Each row of a before or after table is a point. One or more steps were done to the points. Then noise was added and the rows were shuffled. The steps act on how far a point lies along the listed directions, d1 being the first. Write out the steps. A step turns or swaps two directions, mirrors them in a line or flattens them onto one, adds a multiple of one to another, or multiplies one. Angles are multiples of 10 degrees, from the lower direction toward the higher: turns from -170 to 170, lines from 10 to 170 but not 90. Use the fewest steps. Two steps may share a direction if one is a turn and the other turns, adds or multiplies; they go together, in the order done. Otherwise the lowest direction goes first.
(in the rows, 128 means zero)

Directions:
(1): [ 89 148]
(2): [108  89]
Before (10 x 2):
[[199 101]
 [124 162]
 [190 117]
 [ 98 104]
 [127  21]
 [105 121]
 [103  92]
 [195 163]
 [108 109]
 [ 99 154]]
After, 10 rows:
[[126 122]
 [127 130]
 [125 127]
 [129 128]
 [130 127]
 [124 129]
 [131 122]
 [126 128]
 [131 128]
 [125 127]]
Steps: multiply d1 by 0; multiply d2 by 0

Directions:
(1): [ 93 132 168]
(2): [121 180 117]
(3): [ 88 116  94]
Before (12 x 3):
[[137 156 119]
 [132 118 145]
 [173 112 131]
 [127 164 137]
 [154 102 116]
 [174 140  91]
 [180 159  69]
 [165  66 159]
 [ 72 100 135]
 [143 155  93]
 [135  76 118]
 [150 116 104]]
After:
[[134 163  87]
 [ 98 147 156]
 [115 110 164]
 [ 77 180 174]
 [135  92  63]
 [138 167 147]
 [129 167 118]
 [102 173 161]
 [114 123 156]
 [115 161 125]
 [148 129 124]
 [179 172 104]]
Steps: turn d1 and d2 by -120 degrees; add -0.3 times d3 to d1

Directions:
(1): [186 138 114 141]
(2): [124  79  99 152]
(3): [124 133 162 179]
(4): [149  92 168 106]
Before:
[[142  68 111 190]
 [177 109 138 141]
 [120 130 171 129]
 [ 52 120  85 119]
 [124 126 120  87]
 [193 143 147 117]
 [119 144 139  77]
 [ 84 134 139  88]
 [182 159 158 139]
 [131 118 146  74]]
After (10 x 4):
[[146 158 138 128]
 [107  79  83 145]
 [ 79 172 142 119]
 [183 144 140 130]
 [143 161 111 142]
 [148 161 127 133]
 [ 86 139 101 136]
 [191  68 139 122]
 [ 74 173 125 127]
 [138 136 122 131]]
Steps: turn d1 and d4 by -160 degrees; flatten d2 and d3 onto the line at 170 degrees

Directions:
(1): [108  92 156 113  91  85 153  96]
(2): [116 145  86 111 150 115 195 132]
(3): [147 157 104  70  94 107 101 136]
(4): [110  85 128 112 141 112 120 196]
Before:
[[157 153 129  85  78 110 132  70]
 [ 94  67 161 133 122  92 123 130]
 [107 102 156 168 152 167  77 136]
 [143 107 105  73 107  95 157 181]
 [111 107  97  79 108  99 164 132]
 [115 121 128 135 132 148  74 176]
 [138 148 135 164 141 179 118 128]
 [152 124 136 101  85  98 153  53]
 [114 150 108 111  95 113 139 119]
 [ 95 106 131 123 141  95 201 138]
 [160 182 141 110  86 133  73  85]
 [120 144  88 118 155 120 143 163]
 [ 97  99 128 131 129  88 204 144]]
After:
[[141 130 145 163 138 160  70 185]
 [173 168 125  88  84 128 101  87]
 [139 127 158 156 153 159  71 174]
 [115 128 134 148 131 144 183 103]
 [128 144  91 114 167 134 102 185]
 [138 104 135 114 102 144  61 147]
 [ 88 131  90 125 171 134 184 137]
 [156  85 151 101  90 115  90 176]
 [124 140 134 129  89 128  98 119]
 [111  88 158 150 119 112 107 130]
 [135 178 110  82  85  95 151  72]
 [ 83 100 111 113 125 102 167 152]
 [186 173 111 104 107 152  82  93]]
Steps: turn d1 and d3 by -140 degrees; turn d2 and d3 by -160 degrees
